Each wall is flat, endless, passes through zero and stands at right angles to its row. A trip goes straight from one point to another. List the walls that it crosses, first one first.
In the rows, 128 means zero.

Walls:
(1): [171 199]
(2): [78 65]
(3): [105 141]
Trips:
[121  80] to [ 72 107] -> 3
[147  85] to [215 128] -> 2, 1
[172 143] to [181 191] -> none
[143 140] to [144  98] -> 1, 2
[187 141] to [120  99] -> 1, 2
[106 177] to [165 154] -> 3
[186 119] to [120 151] -> 3
[104 204] to [ 38 153] -> 2, 1

Walls:
(1): [119 203 186]
(2): [ 93  76 180]
Trips:
[ 83 143  74] to [ 30 104  75] -> 2
[ 92 139 224] to [ 77 181 192] -> none
[105 130  93] to [120 123 136] -> 2, 1
[ 62  49 215] to [ 98 119 143] -> 1
[157 189  87] to [114 151 108] -> none
[150 138 170] to [109 156 194] -> none
[133 116 100] to [166 109 189] -> 2, 1
[137  83 147] to [108 182 238] -> 1

Walls:
(1): [161 187 175 133 118 188]
(2): [157 199 115 157 106 194]
(3): [160 166 157 162 165 168]
(4): [166 213 155  49 189 148]
Trips:
[147  44  60  42 156 136] to [182 106  68 157  55 179] -> 4, 2, 1
[109 198 107 102 158  90] to [121 129 154  92  97 130] -> 3, 1, 2
[163 136  71  90 134 107] to [ 94 134 119 135 225  83] -> 3
[179 155  50  89 107 174] to [172 166 156 188 200 109] -> none
[155 130 100 116  86 140] to [191 138 127 135 135 149] -> 4, 3

Walls:
(1): [158 114 123 105 196 144  64 126 105]
(2): [ 74  71 134 140 141  95  52 140 153]
Trips:
[133 100 124 148  82 177 118 152 179] to [153 192  74 124 139 157 154  39 114] -> 2, 1
[ 74 109 160 162 211  81 170 199 155] to [231  83 199 130 143 133 172  93 141] -> 1, 2
[111 124 130 129 122 110 174 128 110] to [135  75 133 171 141  97 155 123 139] -> 2
[121 137 128  95  96 134 220  85 133] to [ 82  63 116 224 113 117  45 147 173] -> 2, 1
[222 142 171 108 103 150 113 184 111] to [131 124 123 135  38 133 162 149 154] -> 1
[111  54  98  63 176 152 150 121 115] to [ 84 135  89  64  92 174 131 169  86] -> 2, 1
[142 170 175 145 155 143 207 173 117] to [204  64  97  36 174 122 124  68  84] -> 1
[ 40 169  29 104 157 143 131 137 134] to [ 73 158 121  85 122 163 129 119 122] -> 2
[ 69  87 173 181 133 200 160 131  86] to [128  72 154 123  54  79  91 142 199] -> none

Walls:
(1): [192 123  85 135 190 122 139 126 130 118 144  32]
(2): [164 109 165 162 109  84  99 131 168 144 160 121]
(3): [181 118  26  95  78 124  88  68 133  52 113 173]
Trips:
[129 169 109 130  94 117 149 127 106  51 125  99] to [230  88 123  91 192 172  95 177 150  97 153  92] -> 2
[ 72 191 101 135 167 126 161 139 105 130 131 179] to [158 173  58  93 138 152  58  81 133  61  55 158] -> 3, 1
[189 132 125  61 118 128  36  60 104 149 163 146] to [182 159 116 177 156 132  93  48  98 200 124 142] -> none
[141 156 144 166  71 142  72  51 124  93 150 131] to [146  90 220  92  71  65 128 121 111 128 154  84] -> 3
[ 95  54 182 139  97 108  64 131 122 192 182 201] to [ 95  85  85  94 180 142  71 173 135 146 121  66] -> 1, 2
[107 132  90  78 132 104 180 138 130 190 176 101] to [ 95 153 138 149 249  32  88 143  85 129 131 131] -> 2

Walls:
(1): [ 84 143 126 121 132 109 140 174  80 157 142 132 100 132]
(2): [184 122 140  56 169 127  78 139  46 190 132 122 227 152]
(3): [123 127 147  47 163  96 151  99 122 129 134 106 114 141]
(4): [171 104 117 140  40 155 166 124 182 138 111 141 225 191]
(5): [169 171 142 184 143 183 111 190 147 193 136 179 128 123]
(6): [153 136  81  89  86 123 127 144 137 174 120 156  74 196]
(7): [154 133 126 166  67 169 132  50 143 152 120 144 133  30]
Trips:
[100 135  86  76 179 141  80 143 145 170 100 182 160 208] to [183 126 160 175 137  81 125  92  27 121 110 175 192 109] -> 3, 6, 1, 7
[ 60 136 170 110 127 119 168 151 221 142 129 130 101  88] to [110 186 149 175 192 100 148 176 170 110 150  79 158  93] -> 7, 3
[145 122 113  79 111 123 134 166 148 148  37  55  49 163] to [126 147 137 128 150  99 119 171  84 119 151 117  62 131] -> 5
[145  67 121 115 136 154 140 114 143  84 169 227 167 157] to [132 205  68 149 177  65  47  79  25 171  87 173 104 138] -> 4, 1, 3
[161 127  82 103  80 116  52  78 163 134 121 151 153 105] to [115 123  91 129  88 119 143  97 132 122  86 155  86 103] -> 2, 4

Walls:
(1): [139 141 197 136 111  72 193  90  81 113  71 141  34  66  69  96 131 147
  93  96]
(2): [162 111 193 135 115 168 153 123  41 114 121 208  65 159  88 123 152 160
 137 201]
(3): [ 88 130 164  91  94 109 133 106 146 161 136  63  98 175 163 115 151 145
  76 220]
(4): [208 126  72 116  85 127 113 140  75 128 142  76 135 143 204 157 120 163
  87 132]
Trips:
[113 121  77 110 144  98  75 131 129  85 182  68 125 151 156 107 100  81
  87 142] to [180 126 214 101 200 217 120 158 115  90 170  37 109  92 130 151 224  99
 137 103] -> 2, 3
[177  84  74  95  58 115  77  14  93 106 137 111 162 190 134 130 186 138
  88 194] to [194  82 133 140 116  82 137 146 157 147 129  98 123 152  61 181  81 151
  79 154] -> 1
[121  96 161 170 106 189  96 163  67 115 203 205  64 210  79 163  34  97
 158  98] to [154 118 238 192 112 134  65 179 104 104 117  93  80 125 153 117 149 228
  86 125] -> 1, 4, 3
[130 138 205 115 159  97 138 159 123  90  97 172 144  83 129 105 215 115
  41  50] to [185 140 173 171 169 135  65 125 121 162 125  75 135  90 146 107 167 133
  98 182] -> 3, 4, 1

Walls:
(1): [177  99 133 130 160 136 114 124 108 157 148 159  98  93 156 193 128 136
 153 190 193 160 194 132 176 120 183  78 121  94 131 114]
(2): [ 76  88 124 137 176 117 141 219 121 143 154 149  71 129 182  89 161 197
 120 101 136 174  98 154  89 145 155 130 132  88 179 186]
(3): [155 141 205 128 178 184 146  91  83  78 167 113 176 212 114 161  98  94
 155 115 104 118 151  79 100 118 120 132 104 127 194  94]
(4): [178 144  50 202 108 155  90 130 158  68 145 140  90  84 130 165 135 159
 138 129 136 171 150  79 141 220 155 180  97 138 189 163]
Trips:
[159 108  92  79  70 191  94 113  90 108 128  92 164  90 140 128 173 141
 102  98 155 150 139  94  78 125  98 174 125 113  96 120] to [148 209 144 131 134  67 218 105 156 130 103 215 140 144   7 119 184 105
  95 154  94 203 128  90  91 146 118 138 128 130 141 149] -> 3
[129 139 100 101 176 111 179 142 114 139 102 125 148  85 126 176 138 145
 233  95  90 145 161 136 143 138  88 124 126 153 134 117] to [180  80 173  81 125  80 123 147 153 188 119  80  46  72 144 169 155  78
 165 100 136 131 125  95 113 144  95 115 158 174  88 179] -> 3, 4, 2
[128  85 149 155 104  88 181 152 152 179 131 162  91 129 168 107 116 107
  96 213 140 212 102 150 140 105 123  81 113 102 165 109] to [ 71 163 144 148 139 187  89  98 135 121 135 146 114 112 166  87 140 171
 182  77 164 130 168 105 181 119 106 123 114 112  95 173] -> 4
[128 174 175 131 139 152 108 103  95 121  87 187 128 125 162 112 161 124
 178 130 109 144  12  69 115  44 108  58 135  78 108 159] to [105 111 144 177 169 110 144 141 118 116  94 121 100 133 102 119 195 212
 160 154 156 146 118 153  98  97  87 106 138 122 147 120] -> 3, 1
[114 133 101 109 149 150 103 126 103 131 121 186 116 148 175  67 148  53
 129 118 137 119 144 123  98 126 160  59 105 142 156 100] to [159 143  82 160 171 111 118 138 130 116 130  76 153 156 176 178 114  44
 123  87 112 136  83 148 187 124 174 161 200  88 108 114] -> 2, 4
[ 92 150 182  92 141 110  79 163 155 108 186  61 114  93 184  71  89 102
 180 159  71 100 144 107  72 177 122 137 195 120 121 165] to [ 92 129 158 119 113  71 142 143  84 133  65 103 165 172  88 136 132 130
 146 198  81  97 111 208 115 109 115 158 119 135 103 125] -> 2, 3
[100  82 159  67 163 146 129 114 146 139 170 158 136 126 151 116 130  94
 121 131 126  94 206 118 130 104  79 129 188  99 183 169] to [153 115 114 153 141 135  84 224  99 105 143 103 158 116 142 140 119 161
  79 169 122 130 129 191 129 112 116 116 112 209 148 148] -> 3, 4

Walls:
(1): [150 145 120 136 176 150 146  87 121 172 138 167 174 160 104 159 152 210
 134 146 133 126 189 123 165 120 136  93 147 143  66 161 160 132 131 146
 125  85 150 149 144 125  84 150 117 118 100 118]
(2): [143 133 115 195 181 102 158 177 171 202 198  81 171  89 121 102 173 122
 150 128  93  35  46 151 108 117 163 169 151  83 175 106 131 123 186 230
 182 153 110 170  75 134 135  89 157 100 161 127]
(3): [166 142 103 130 152  83 103 121 134 100 115 153 193 110 131 107 119 140
 141 137  97 154 104  98  38 117 172 104 142 111 158 170  74 129  90 181
  84 180 123 164 149 146  53  69 184 183 186  65]
(4): [ 82 137 118  88 126  90  82 191  83 134 122  79 195 144 130 100 132 164
 119 211 137 142 111 179 123  15  97  91 161 112  88 131 137 142 136 197
 195 129 108 137  78  92  88 118 112 147 116  81]
(5): [170 139  79 109 171 127 123 117 166  76 146 143 135 129 140 121  91 147
 107 117 183 133  83 121 121  79 118  98 126 115  89 157 167  81 108 155
 156  56 119  48 134 148 133 156  83 169 136  95]
(6): [101 217 156 168 219  92 161  61 135 149 123 143 151 102 113 156  90 114
 151 103 128 145 155  96 156 101 127  74  91 141 142 132 147 105 186 133
 105 169 198 175  73 176  91 110 119 154 221  94]
(7): [144 125 110 128 102 101 166 152 103 137 165 211 138 184 140  94  90  42
  52 124 156 158 149 191 129 116 130  61 181 166 113 150 121 191 116  72
 137 144  79 105 131 131 107 140 158 213 128 116]
(8): [152 166 136 165 133 113 179 183 207 169  61 166 116 225 115 152  95  70
 124 107  96 117 101 136 104  89  73 155  85  76 147 115  86 128 134 136
 119 149  84 130 143 157  85 156 178 118 165 154]
(9): [ 86 173 114 202 169 109 162 175 102 148 128 136  98 156  93 101 133 188
 161 190 113 135 167 148 108 104 177 114 178  83 129  83 156 150 145 145
 162 102 187  94 187 115 175 166 172  73  80 148]
Trips:
[ 99  68 105 165 140 140 153 122 145  58 121 112  99 116 157 108  71 121
 110 113  56 128 174 134 109  87 110 111  83 137 173 225 139 175  93 153
 155  90 123 111  71 141 114  89  88 163 104 185] to [106  33 160 113 140  90 128 101 115  72 164 147 146  96 126  68 173 177
  30 193 148 125 172 220  91  32 110  88 106 181 154  99 143 127 122 118
 119 113 111  88 120  88 134  99 154  85 102  62] -> 9, 1
[ 73 169 141  68 151 153  68  88 173 137 157  39 182 122 100 186  99 106
 148  93 206 175 104 118 126 138 115 134 128 173  74 155 105 131 139 198
 179 215 150 129 149 118 112 121 164 119 136 102] to [137  82 164  99 126  83 158 129 146 156 122 119 185 110  99 111 161 105
 142  74 145 142 113 129  75 106 193 179 119 117  98 152 180 116 152 152
  45 129 148 140 114 151 191 192 196  79 159  88] -> 1, 5, 4, 8, 9
[ 80 162 149 115  91 136  97  62 107 138 120 104  63 170  62 144 123 161
 129 153 115 123 135 145 127 119 168  87 179  77 178 145 117 147 118 113
 175  82 161 146  71 145 125  43 129 165 133 134] to [ 95 109 138 141 125  79 174 163  96 164 116 172 183 137 165 114 102 164
 168 147 188 149 140 145 100 103 109 185 100 111  93 167  85 136 133 114
 125 122 135 122 158 132 110 144 168 138 137 146] -> 7, 8, 6
[158 180 104 106 174  80 178  76  82 113 123 158 195 147 172 132 113 138
 116 149  99 151 144 138 125  93  50  65  96 101 130 116 104 144 110 103
 176 142 160 125 162 137  98 127 102 144 134 126] to [140  71 117 141  80  62 127 104 163 141 132 146  70 145  98  79 175 194
  56 114  84  84 121 142 149 121 113 166 106  69 130  93 146 133 130 167
 123  89 149 190 156 216 115 132  99 106 150 155] -> 2, 7, 4, 3, 6, 5
